Each row is a point. Each copy is the shape, with its points in the same order, stretched, turned, moved and blurred by noise. Say if it was mirrored as well.

Shape:
[[ 0.2  3.2  4.6]
 [-2.3 -0.5  0.4]
 [-2.7 -1.3 -2.3]
 [ 0.0 -1.2 -1.8]
 [-5.8 -4.8  0.9]
 [ 1.2  4.8  0.9]
 [ 2.9  1.4  0.1]]
Copy 1, 7 rows:
[[ 0.6 -0.2  5.0]
 [-2.3 -0.1  0.2]
 [-2.6  0.4 -2.7]
 [ 0.0 -0.8 -2.0]
 [-8.3 -1.7 -1.2]
 [ 3.9  1.3  2.0]
 [ 2.8 -1.6 -0.1]]
Copy 1 is: only turned
Copy 2 (7 x 3):
[[-0.7 -1.6  5.8]
 [-2.2 -1.5  0.0]
 [-1.8 -0.9 -2.8]
 [ 0.4 -1.6 -1.9]
 [-6.3 -4.3 -2.0]
 [ 1.9  1.5  3.2]
 [ 3.0 -1.2  1.6]]
Copy 2 is: only turned

Shape, 10 rows:
[[-1.9 -2.3 -3.0 -5.5]
 [ 2.3 -3.7 -2.0 -3.1]
 [-2.6  0.9  0.0 -3.9]
 [ 0.7 -2.3  1.9  0.0]
 [ 2.4  4.0  2.3 -2.0]
 [-2.3  3.6  2.1 -5.2]
 [ 2.5 -1.0 -2.0  0.3]
 [ 0.0  4.1  4.1  1.1]
 [-2.8  0.4 -2.0  0.3]
 [-0.2  3.3 -1.9  1.2]]
Copy 1, 10 rows:
[[-0.5 -1.6 -1.3 -6.8]
 [ 2.6 -3.1  0.1 -4.4]
 [-2.2  1.0  2.1 -3.6]
 [-0.7 -3.4  0.8  0.1]
 [ 0.8  0.9  5.9 -0.3]
 [-2.9  3.1  4.9 -3.6]
 [ 2.7 -1.1 -0.3 -0.6]
 [-1.5  0.9  4.1  2.7]
 [-1.4  1.5 -2.1 -0.8]
 [ 1.0  2.7 -0.1  0.8]]
Copy 1 is: only turned
Copy 2 (10 x 4):
[[-0.3 -6.5 -3.2 -5.9]
 [ 2.6 -7.5  0.3 -2.8]
 [ 0.8 -1.9 -3.4 -3.7]
 [ 2.0 -4.4 -0.8  1.1]
 [ 5.3  0.8  0.3 -0.9]
 [ 1.7  0.4 -4.7 -4.3]
 [ 1.7 -4.2  3.0 -0.5]
 [ 2.4  2.4 -0.9  1.7]
 [-2.5 -2.4  0.4 -2.7]
 [-0.7 -0.1  2.1 -1.6]]
Copy 2 is: mirrored
Copy 3:
[[ 0.6 -4.7  0.0 -0.5]
 [ 3.4 -2.7 -1.1 -1.2]
 [-2.8 -2.0  2.4  0.0]
 [ 0.8  2.8 -1.2 -1.7]
 [ 0.8  1.8  4.9 -1.2]
 [-4.0 -0.7  5.0 -0.9]
 [ 4.2  0.7  0.4  1.1]
 [-1.9  5.5  4.6  0.1]
 [-1.3  0.2  0.1  2.9]
 [ 0.3  1.5  2.4  3.8]]
Copy 3 is: mirrored
Copy 4 (10 x 4):
[[-2.0  0.5  0.1 -6.9]
 [ 2.1 -1.6 -2.8 -6.0]
 [-1.1  2.1  2.4 -3.3]
 [ 2.2 -2.3  0.0 -1.2]
 [ 4.5  3.8  0.5 -0.9]
 [ 0.7  4.2  4.4 -3.1]
 [ 1.3 -0.2 -4.0 -2.0]
 [ 2.8  2.3  1.6  3.5]
 [-3.1  0.6 -1.5 -0.2]
 [-0.9  3.0 -3.0  0.9]]
Copy 4 is: only turned

Shape, 9 rows:
[[-2.3  3.5 -0.1 -2.8  0.3 -5.2]
 [ 6.0 -4.3 -0.5  1.9 -2.8  3.4]
 [-2.5 -2.8 -2.1 -0.7  2.9  4.1]
 [-0.1 -0.5 -0.7 -1.2 -0.6 -1.2]
 [ 1.8 -0.6  2.4  0.7  1.4 -1.8]
 [-2.0 -3.1  1.0 -0.9 -0.7 -2.5]
 [-2.5 -0.1  1.1  0.0 -1.5  1.8]
 [-2.0  1.5  0.6  2.0  0.1 -3.0]
 [ 7.5 -4.4  3.7 -0.3 -2.2  4.6]]
Copy 1:
[[ 5.9 -2.5 -4.3  1.0  0.3 -3.3]
 [-4.8  0.3  7.1  3.3 -1.4 -1.4]
 [-6.2 -0.8 -3.7 -0.9  2.3  2.5]
 [ 0.1 -1.8 -1.0  1.3 -0.9 -2.0]
 [ 1.6 -2.7  3.2 -0.1  0.5  0.4]
 [-0.5 -3.2 -1.1 -1.8 -3.4 -1.9]
 [-0.6  1.1 -2.3 -1.6 -2.2  0.7]
 [ 3.9 -2.5 -1.2  0.6 -3.1  1.6]
 [-4.5  2.1 10.1 -0.3  1.3 -1.8]]
Copy 1 is: mirrored
Copy 2, 9 rows:
[[-4.0 -0.1 -1.5 -2.3 -4.5  3.5]
 [ 3.6 -4.3  1.4  0.2  3.0 -2.5]
 [ 0.2  2.8  2.8  3.5  3.2  4.0]
 [-1.2 -1.3  0.0 -0.8 -0.8  2.1]
 [ 0.0 -0.8  2.1 -1.5 -2.8 -1.0]
 [-2.8 -1.3  3.4 -2.7  0.3  1.6]
 [-1.2  2.6  1.0 -2.3  2.8  1.1]
 [-3.9  0.1  0.4 -2.1 -1.8 -0.6]
 [ 7.4 -2.2  2.6 -2.7  2.5 -1.5]]
Copy 2 is: mirrored
Copy 3 (9 x 6):
[[ 2.2 -0.4  5.0 -2.2  2.0 -2.3]
 [-2.1  2.6 -7.3  2.3 -1.6  4.5]
 [-3.5  1.1 -5.6 -0.8  5.7 -2.0]
 [-0.3  0.3 -0.7 -0.9  0.6  0.6]
 [ 1.7 -1.8 -0.5  0.0  1.9  3.3]
 [-3.5 -0.7  0.3 -2.2  1.2  0.7]
 [-3.1  0.5 -0.5  3.0  1.5 -0.5]
 [ 1.2 -2.6  2.0 -0.2  0.7 -1.2]
 [-2.6  2.7 -5.6  4.1  0.4  8.9]]
Copy 3 is: only turned
Copy 4 (9 x 6):
[[-1.4  1.6  3.5  3.3 -4.5 -0.3]
 [ 3.9 -0.3 -4.3 -2.3  5.0 -0.2]
 [-3.2 -2.3  2.0 -2.2  3.1 -1.3]
 [-0.1  0.0  0.6  0.5 -0.7  0.0]
 [ 2.8  0.8  2.7  1.4  1.9 -1.3]
 [ 1.0 -2.3  3.0  0.8 -1.0  0.9]
 [-1.3  0.3  2.7 -0.2  0.6  2.8]
 [-0.8  0.0  3.0  3.9  0.2  0.7]
 [ 7.0  1.6 -2.0 -5.2  5.2  0.0]]
Copy 4 is: only turned
